Each row of a before or after table is a point. One or more steps were done to the points. Then noise was added and the rows were shuffled. The steps act on how far a point lies along the listed directions, d1 being the first. Write out the steps. A step turns or swaps two directions, mirrors them in a line or flattens them onto one, adds a multiple of one to another, or multiplies one. Angles are multiples of 10 degrees, from the lower direction toward the higher: turns from -170 to 170, lines from 10 to 170 but not 90. Use the fewest steps. Two steps may share a direction if one is a turn and the other turns, adds or multiplies; they go together, in the order done. Otherwise the lowest direction goes first.
In the rows, 128 means zero.

Directions:
(1): [117 170  85]
(2): [115  84  88]
(3): [187 126 111]
Before (13 x 3):
[[111 103 168]
 [150 143 107]
 [134 145 113]
 [148 147  95]
 [ 84 205 183]
 [116 130 117]
 [139 152 105]
 [ 88 123 207]
 [109 154 108]
 [128 124 199]
 [151 135  86]
 [128 182 156]
 [ 89 139 215]]
After:
[[125 185 175]
 [ 78 196 165]
 [145 118 101]
 [133 128  94]
 [145 115  96]
 [113 175 104]
 [105 120  98]
 [117 118 123]
 [126 126 104]
 [ 85 180 183]
 [154 105  96]
 [116 145 173]
 [ 62 206 108]]
Steps: turn d1 and d2 by 60 degrees

Directions:
(1): [143 115 118 163  79 146  54 126]
(2): [126 128  69  94 129  61 102 140]
(3): [179  86 164 129 116  82 139  86]
(4): [113  74  98 155 191 143 114 101]
Before, 12 rows:
[[108 173 136 115 134 128 173 139]
 [115  96  96 122 207 103 144 103]
 [121 154 134 107 138 105 139 108]
 [130 172 106 106 105 100 142 141]
 [159 165 150  94 130  88 200 140]
 [163 141 139 147  82  99 115 152]
 [123 150 149  94 142 121 189 148]
 [116 156 104 104 127 127 144 130]
 [138 129 153  82 106  57 190 142]
 [116 177 157  78 141 126 178 139]
 [123  91  87 131 157 119  70 130]
 [114 145 235 166 162 249 227 113]]
After:
[[103 108 100 108 200 120 134 135]
 [137 146 121 143  77 115  90 125]
 [130 144  99 114 105 121 110 126]
 [138 135 126 139  71 143  81 151]
 [139 177 126 153  70 168  92 166]
 [ 99 108  79 161 170 163  78 123]
 [112 158 126 130 115 138 101 118]
 [ 91 167 134 140  66 175 112 184]
 [135 162 151 130 124 118 177 162]
 [141 155 134 121  68 138  64 135]
 [125 174 105 114  97 115 127 149]
 [219  54 209 197  50 140  73  59]]
Steps: turn d2 and d3 by 60 degrees; turn d1 and d3 by 160 degrees

Directions:
(1): [ 57 158 133 101 112 112 140 111 185  80 149]
(2): [137 128 128 204  90 128 156 155 155  93  75]
(3): [125  88 152 103 130  75  72 192 147 119 108]
(4): [142 122 123 123 135  50 186 125  80  94 145]
(5): [139 139 113 178 159  71  86  71 161 148 132]
Before, 10 rows:
[[123 109 139  97 136 113 103 131 124 130 126]
 [152 136 108 133 174 160  86  78 116 180 153]
 [132 130 112 122 164 169 106  75 112 182 153]
 [108 136 149 123 114 119 164 130 111  99 115]
 [144 104 128 151 124 125 131 135 113 112 107]
 [137 138 140 101 142 113 164 138 128 112 154]
 [111 112 120 146  86 180 135 146 163 116  92]
 [156 108 138  92 165 206  95 103 113 197 148]
 [125 130 129 154  91 151 141 147 150 101 115]
 [ 91 142 144 150  89 129 125 138 160  95 107]]
After (10 x 11):
[[144 117 149 146 125 137 124 140 102 140  97]
 [148 135 126 190 118  77 145 108 110 116 111]
 [ 62 117 163   8 128 153 148 149 147  93 176]
 [164 121 144 108 144 161 137 161 117 148 134]
 [ 83 128 137  63 146 116  98 136 149 108 160]
 [145 125 123 177 110  96 133 127 143 104 119]
 [123 123 124 164 125 142 112 107 152 116 109]
 [118 114 111 163 106  83 159 115 149  89 110]
 [122 131 128 101 128 160 147 106 104 131 137]
 [ 77 109 143  51 140 118 109 149 134 118 156]]
Steps: turn d1 and d4 by 130 degrees; add 1 times d2 to d5; multiply d3 by -1

Directions:
(1): [101 100  78 121 143 141 101 168 172 120 166  87  96 159  64  91  74 136]
(2): [155 144 118 107 187  94 117 126  96 182 149 127  49  97  97 121 185 142]
(3): [117 149 146 131  81 178 177 120 140 209 178 133 106 190 142 127 137 145]
(4): [147 124 127 109 103 182 150 172 116 118 116 118 119  64 111 175 112 219]
(5): [104 112 167 142 141 174  87 116 123 115 178  68  89  94 178 173 122  83]
(6): [183  56 136 153  84 139 134  55 141  97 161 151 109 113  81 117 146 127]
Before (11 x 18):
[[ 94 159  79  86  95 144 169 172 159 206 151 121 118 160 117 121 122 188]
 [139 178 132 112 131 113 153 188  99 143  75 182 163 101 146 165 137 194]
 [145 143 124  99 140 140 146 159 101 150  94 128 131  75 122 127 118 202]
 [128 134 103  87 159 141 136 239 102 105  72 120 149 106 110 152 117 196]
 [142 166 133  67 143  92 159 160  72 167  49 193 178  97 115 142 150 209]
 [158 107  91  95  87 161 170 124 138 165 115 141 112 111  64 148 104 216]
 [128 109 133 135 142 105  96  58 128 107 136 134 120 132 110 133 140  94]
 [131 108 114 131  73 125 146  97 131 129 134 164 197 159 120  82 116 134]
 [150 123  81 103 127 126 147 168 161 188 173 140  77 159  44  67 101 199]
 [145  80 102 140 153  66  75  88 136  26 132 148 190 126 107  95 128  32]
 [133 112 149 166 142  93 106  66 150  81 137 136 182 148 161 107 133  76]]
After, 11 rows:
[[130 159 104 106 152 103 124 210 117 113  79 161 158  96 110 150 110 191]
 [171 146 122 109 109 119 172 136 126 202 147 171 101 140  96  97 146 191]
 [125 112 115 133  63 137 155  99 133 146 144 164 188 171 119  77 117 137]
 [140  90 110 138 139  79  91  83 138  51 143 151 186 142 117  98 135  37]
 [143 136 116  95 149 136 134 167 102 137  91 123 131  68 113 125 111 202]
 [123 107 141 166 140 104 108  74 160  95 152 126 172 165 151  99 125  81]
 [105 163  94  86 104 126 166 159 138 186 124 133 137 135 134 132 141 181]
 [131 142 100  64 166  86 129 186  93 141  58 169 166  96  78 122 119 210]
 [123 112 137 136 130 119 108  56 132 129 149 132 111 152 109 131 140 101]
 [161 117 104 100  76 168 187 114 131 183 118 153 113 117  81 155 117 217]
 [137 131 102  87 175 120 120 238  90  77  47 122 160  76 112 158 121 187]]
Steps: multiply d1 by 0; add 0.7 times d6 to d3

Directions:
(1): [121  98  60 149 161 152 152  83  95 163 120 107 114 129 169 215 101 187
 168 102 131 132 144 105]
(2): [163 134 176 139 172 143 141 115  96  57  91 209 131 136 128 172 110 101
 177 167 133  99 163 149]
(3): [ 78 163  96 120 114  75 134 105 134  99 112  65 144 135 167 139 141  98
 180 211 160 104  88 148]
Before, 14 rows:
[[194  86 146 156 183 179 148  86  87 142 135 205 113 107 121 199  92 163
  131  94 108 131 178 124]
 [ 76 145  34 109 127 121 132 102 130 179 143   7 108 132 176 141 127 174
  153 127 136 125  78 111]
 [ 72 141  34 134 107  96 153 103 134 154 144  19 130 123 175 172 137 160
  158 152 141 140  74 117]
 [164 107 181 128 102 145 116 175 150 167 137 144 126 144  91  81 148 143
   59  81  96 156 141 105]
 [128 108 100 132 127 126 136 129 127 135 138 134  92 115 120 139 104 136
  117  89 144 139 128  98]
 [167 132 190 132 147 144 134 124 129  98 107 223 134 126  91  96 115 113
  129 139 117 119 157 135]
 [ 96 154 135 115  87  59 122 150 137  96 148  74 140 130 133  78 160 120
  126 165 136 128  88 145]
 [ 97 136 119 150 114  80 131  92 143 112 135  76 143 144 183 135 138 104
  166 203 148 117  91 141]
 [108 164 215 109 122  98 108 134 136  45 106 164 131 128  88  83 139  54
  152 228 143 100 120 138]
 [173 105 122 127 136 164 126 136  84 132 115 170 141 121 115 157 112 152
  123  63 100 156 160 140]
 [ 95 134 119 122 133 143 101 142 145 153 139 120 110 148 142  98 144 120
   98  99 122 133 107 128]
 [144  91 104 126 148 162 137 127 132 178 141 185 129 101 129 124  91 172
  106  79 116 137 143 111]
 [105 172 170  95  99  74 149 152 143  88 118 114 133 112 109  85 161  72
  128 175 133 128 100 139]
 [102 149  67 106  97  70 126 141 153 155 159  44 133 115 149  99 127 128
  135 147 146 112  83 140]]
After, 14 rows:
[[111 135 130 125 147 152 111 141 135 125 127 151 113 152 146 108 139 103
  118 115 122 122 120 135]
 [115 155 155 123 112  76 123 150 123  81 142 106 136 132 127  89 149 119
  133 163 129 127 108 153]
 [153 109 107 119 120 150 124 131  88 137 115 139 141 118 123 154 124 158
  125  67 103 159 149 136]
 [141 135 158 124 113 127 130 124 145 138 124 169 137 118  96  68 125 129
  106 126 115 133 127 125]
 [123 115 104 134 130 127 137 117 120 124 124 146  90 121 119 150 104 127
  125 103 146 135 125 106]
 [168  84 114 146 158 163 140  91  99 178 150 144 114 109 125 180 101 171
  113  97 115 144 151 111]
 [111 143  75 117 158 138 138  97 102 128 110  81 103 141 170 168 111 158
  186 139 134 104 110 121]
 [ 93 161 189 107  95 103  94 144 153  93 124 125 125 117  86  55 147  77
  121 192 138 117 107 122]
 [135 145 102 114 129  85 133 141 132 112 140 108 126 117 147 121 113 117
  155 156 145  97 108 152]
 [103 138  69 139 133 118 154 108 120 115 125  84 133 130 166 197 124 153
  175 155 138 118 104 123]
 [163 114 186 127 114 140 118 173 137 135 119 151 129 147 100 100 146 130
   83 109 107 143 144 116]
 [106 169 173  95 100  82 151 156 142  91 121 120 132 110 106  82 160  77
  120 160 128 132 102 141]
 [132  95 101 130 149 153 140 126 133 168 138 179 135 101 134 134  90 161
  124  97 120 129 134 114]
 [114 134 130 150 114  93 125  96 142 123 137  90 135 141 177 138 137 111
  155 181 138 120 104 136]]
Steps: multiply d2 by 0; multiply d3 by 0.7
